Rows are points. To make a cloud, some directions were put in groups of two or more. Within a group, all points are equally far from the middle, so they leave a hole (a ring in 2 directions, a hollow ball in 3). The other directions are filled evenly. Then the cloud was stretched, turned, moved and blurred a little. How many holes are there, and how many directions does each take, smallest first?

Cloud, 20 rows:
[[-37  49 -28]
 [ 19  -7  37]
 [ 20  40   1]
 [ -6  39  33]
 [  7  -9  32]
 [-18   7 -36]
 [-20  54  28]
 [  5  60  34]
 [ -9 -28 -38]
 [ -1 -10 -28]
 [-15  56 -26]
 [-12  44  34]
 [-38 -25  19]
 [ 39 -13  -4]
 [ 26   5 -32]
 [-20  42 -12]
 [ -3  -6 -24]
 [-24  39  -8]
 [ 14  25  39]
 [-36  -5 -13]]
Holes: 0

Cloud, 32 rows:
[[-12   9  12  46]
 [ 41  34 -40  10]
 [  8 -32  36 -27]
 [ 38  38   5   8]
 [-42   0   4 -28]
 [-42  16  16 -17]
 [  6  13  39 -35]
 [ 21  -8 -34 -55]
 [ 50 -30 -18 -30]
 [ 40 -39  16   3]
 [-32  -2  31 -25]
 [ -5 -39 -45   2]
 [ 55 -24  -5  11]
 [ 11  31  35 -23]
 [-38  32  -8  14]
 [  0  17  21  39]
 [ 54   7 -34  17]
 [ 16  38  28   0]
 [-41  -4   1 -30]
 [ 41 -18 -16 -50]
 [ 52 -31 -13 -25]
 [ 53 -31 -23 -21]
 [ 30  26   1 -53]
 [ 30 -41  21   8]
 [-28 -42  -4 -12]
 [ 56  -8 -36  12]
 [ 23   6 -60  22]
 [ 17 -33 -53 -12]
 [-32 -17  24 -27]
 [ 36 -22 -31 -46]
 [-18  19  39 -19]
 [ 54   6 -35  16]]
Holes: 2 (2, 2)

Cloud, 30 rows:
[[ 10 -59   3   5]
 [ 20  -8  28 -45]
 [ 23   0 -22 -41]
 [-51  19  -7  -6]
 [-45  -9   5   4]
 [ 24  24  -5 -30]
 [-52   1  -3  -4]
 [  7  27  13 -48]
 [-16  34 -10 -33]
 [ 26 -19  31 -17]
 [  6 -28  35 -46]
 [ 14  -7   0  58]
 [-30   3  42   7]
 [ 20  18 -32   2]
 [ 12  14 -11 -44]
 [ 33 -10  23 -35]
 [-44 -23  -4  -7]
 [-23  32  -6 -44]
 [ 22  36  33 -23]
 [  6  18   9 -56]
 [-12 -35  38 -39]
 [-23 -18 -32 -21]
 [ 13  60   2  -8]
 [  6  29 -20 -13]
 [-42  18   7  23]
 [ 18  29 -32  32]
 [ 22  -8  33  21]
 [ 25  39   1 -19]
 [ -6   7  51 -19]
 [-39  -6 -22 -26]]
Holes: 1 (2)

Cloud:
[[-13   1  11  14  42 -10]
 [ -3  14  -4 -37  -8  13]
 [-17  -3  37  -1 -21 -52]
 [ -2 -20   9  50  28  -8]
 [ 18 -15  22  35 -33 -11]
 [  3  -5 -41  34   2  31]
 [  9 -24  11  -9  21 -29]
 [-33  19  29  -4 -23 -34]
 [  5   3  33 -23  12 -33]
 [  9  -6  -1  38 -33  22]
 [-49  -4 -34  30   6   9]
 [-18 -19  32  35 -12 -44]
 [  3   6  11 -20 -21 -48]
 [-36 -22 -27  15 -31  19]
 [-13 -37 -34  29 -16 -13]
 [  0 -24  20  42   4 -33]
 [-34 -29  34  17 -20  19]
 [-32 -27  10  15  -9 -48]
 [-11  38   7   4  23   5]
 [-37   9  32  -7 -24 -36]
 [-22 -26 -23  -2 -40  15]
 [ 15 -37  23  36 -19 -16]
 [ -8 -33 -11  -4 -44  16]
 [  1 -12 -45  15  15   2]
 [  3 -29  12  -2 -50 -33]
 [-29  18 -18  -2  14  22]
 [ -5  -9  43   9 -40  11]
 [ -5  38 -12  -2  14  -3]
 [ 29  -3 -21 -38 -21  -9]
 [-27 -47  24  34   8 -21]
 [-34 -27   6   8  11 -37]
 [ 24 -50  24  -7 -12  -2]
 [ 15  38  16  16  15  12]
 [ 14  13 -41  21  -9  15]
 [ 16   3 -43 -20 -19   1]
 [-23   1  32  60   8 -11]
 [ 32 -40  13   3 -28  15]
 [-33   6  34  10  -3  27]
 [-48   3  15  -2 -13  14]
 [ 12  20  15  -7  14 -34]
 [ 21 -19  17 -31  -4 -34]
 [-10  16  25  53   6  17]
 [ -6 -12  34  53  22  11]
 [-13  25  33   6  30  -4]
 [ 27  34   5  15   2  -7]
 [-55  -5 -10   1 -23 -12]
 [-42  -9 -33   2   1 -12]
 [ 18  30  22  10  13  25]
 [ -6   4  33  53  12 -16]
 [ -9  -7  37 -30 -35 -30]]
Holes: 1 (6)

Cloud (47 x 6):
[[ 11  22  -8 -16 -20  13]
 [ 11  23  12 -21  -3 -36]
 [ 10   1  12 -28  -5   6]
 [ -7  15  24  51 -10 -20]
 [-14 -46  -4  12   4 -17]
 [-14 -25 -23   9  10  10]
 [-35  -7   3  -5 -60  12]
 [-14  28  -1  26  12 -41]
 [ 30 -31   2  20  26  -7]
 [-25   1  18  -5 -39  20]
 [  3  -7  -3  -9 -48 -22]
 [ -2 -42  -8   8  12 -29]
 [  7 -32 -34 -26  17 -12]
 [-25 -37  38  29  -4 -42]
 [  1 -11 -25 -31  -2 -32]
 [-12 -12  14 -18 -20  53]
 [-51 -50  -4 -50 -22 -16]
 [  3  16 -14  30   9 -40]
 [ -1 -20  15  34 -13 -44]
 [ -8   3 -18  43 -37   7]
 [  0  26  -9 -10  13 -23]
 [  3   4 -12 -15 -27  55]
 [-15  38  -7   9  13 -18]
 [  1   7  -3 -18  33   7]
 [-14  13 -44  30 -11   8]
 [ 14  28 -12  39 -42  -3]
 [-33 -48  16  -8 -51   1]
 [-13 -12 -17  19  22  51]
 [ 23 -20 -11 -45  27  -5]
 [-34  24   8   5  11 -21]
 [-18 -45  -4 -51 -27  10]
 [ -9  -3 -26   0  24  32]
 [-28 -18 -11 -25 -57   5]
 [ -4   3   8 -21 -13  51]
 [ 10   5  -2   5 -33  20]
 [ 36   1  28  34  18  -9]
 [ 17   2 -15  18 -23  57]
 [ 10  27  -5  19 -46  -4]
 [-35  10 -18 -25 -38  14]
 [ -9   6  -5 -18  26  10]
 [ 24 -19  -2  17  31 -38]
 [ -5   9   9  32  19 -38]
 [ -7  13   2  22  38  25]
 [ -3  20  -7 -18  -9 -52]
 [-20 -10   7  12  24 -12]
 [-28  10  14  18  28   3]
 [ 42  -1  17  26  10   7]]
Holes: 1 (2)

Cloud:
[[-12  -2  31   5 -21 -11 -15  26]
 [ -2   3  -1 -35 -27 -13 -31 -19]
 [ 25 -29 -24  12   6  -9   6 -23]
 [ -2 -17  20  26  -8  46   2 -23]
 [-22 -35 -20 -22   0 -22 -14   4]
 [ 18  33 -27  -4  -1  -7 -15  -2]
 [ 20 -15  -4  -9  -6  50 -10 -16]
 [ -4  10   2 -33 -23  26 -17  -8]
 [-16 -13  -7  38  21  27  -2 -23]
 [ 13 -35 -30  -5  -8 -24 -20  -1]
 [  7 -53   4  31  12  33  25 -14]
 [-22  17 -18   7 -20   0 -49  -1]
 [-19  48 -25   6  -3 -34 -29  16]
 [  6 -32  -9  54   7  37  -5  -2]
 [ -8  24 -41  28 -28   5 -13  23]
 [  3 -13 -14  21  -5   1   8 -42]
 [ 16 -28  35  -1  -4   7  12  -7]
 [-25 -22  -6 -15  -8 -42 -23 -13]
 [  6  41   4 -13 -24 -21 -45  25]
 [ 14 -18   8  10  12  26  -4  38]
 [  1   5   4 -36 -18   2  19  11]
 [ 16   3  -4 -23  22  27  -4 -10]
 [-26   0 -33  16 -36   3  11  21]
 [-20  18 -15  42  -7  29 -19  24]
 [  5   2  23  10  -7  50 -16  14]
 [-17   7  20  -1  20  -8  14  16]
 [-26  19   4 -13  28 -16 -20   8]
 [  3 -22 -21  -8 -28  16  19  16]
 [-41  24 -20  21 -27  15   5  22]
 [ -1 -21 -22  19  -4 -20  23 -18]
 [ 30 -21   8  22 -23  34  11  11]
 [ -6   0 -20   6  -5  49 -14 -16]
 [ -9 -27  13 -14  26 -15  -9   1]
 [-22 -20  12  25   9  21  -2 -29]
 [-25  23  27 -25  -4  13 -15  11]
 [ 15   8   6 -20 -11 -18   1  42]
 [-13 -52  -3  35  -4  33   0 -32]
 [ -4  -1 -27  21   4 -12   3 -32]
 [  8 -34 -27  42  -9  45  -4 -20]
 [ 28 -37   1  -2 -13   7  13 -28]
 [-20  25  21  23 -22  19   5  23]
 [  3  -9  14 -16  -7  45   1 -20]
 [  1  18  18  20  -7  44   5  -9]
 [ -8 -31  15  16  -3 -27  -6 -11]
 [-12   8   4  11 -21  39  20  36]
 [-34  27  -5  -3  -3 -46 -13  27]
 [  2 -29   6  13 -28  36  21 -19]
 [  6 -44 -35   3 -11   8 -23 -21]
 [-14   1 -46  31  -7   9 -29   9]
 [  2  48  19   4  11   5   3  18]
 [  1   4  26  -2 -14  -1 -45  14]
 [-38   6  -3 -28 -18 -26 -28  -6]
 [  2 -46 -34  40  -6  -5  -5 -16]
 [ 12 -28 -21  -6  -5  32   6  26]
 [-16 -30  -1  32   9 -11  -3 -30]
 [ 36 -20 -13  -2  14  13   8  10]
 [ -4   4 -25 -11   6   4 -43  26]
 [  8 -42  16 -13   8  17  12  12]
 [ -2 -40   9 -26 -12  26  -5  -8]
 [ 12  21   3 -32 -24   7  -8  45]
 [ -8 -24  23  14   1 -14  10   9]
 [ 30   0 -13 -16  14  18 -17  18]
 [  4   3 -30  -1   3 -20 -32 -24]
 [  5  60   6 -25  -5 -21 -13  39]
 [ 23 -36  -3 -18  11  19 -17  10]
 [-16  17   4 -12   4  -8 -14  56]
 [ 17 -13 -21  31  16  36  26  14]
 [-22 -26 -19   6  -7   2 -34 -35]
 [-29  40  19   2 -15  -7 -24  38]
 [  7  -6 -26  -4   2  43 -17  -8]
 [ 16  15  17 -21  16  -9  -1 -12]
 [  7 -12 -24 -14  15  22   2  31]
 [ -4 -29   9  36  13  27   4 -33]
 [-14  36 -28 -18 -18  19 -19   6]
 [ 26  18  20   8 -13  37  -5  28]
 [  3   2 -10 -32  18  -2 -35 -11]
 [  4  35 -18   4 -22 -25   6  35]
 [  3 -44  15 -11  -1  26 -16  10]
 [-29  13 -18 -30 -23 -41 -13  12]
 [ 21 -17   1 -31  -1  -7 -13 -29]
 [-17  37  -2  32   4  18  11  32]
 [ -1 -14  18  31 -15  11  -9  30]]
Holes: 2 (4, 4)
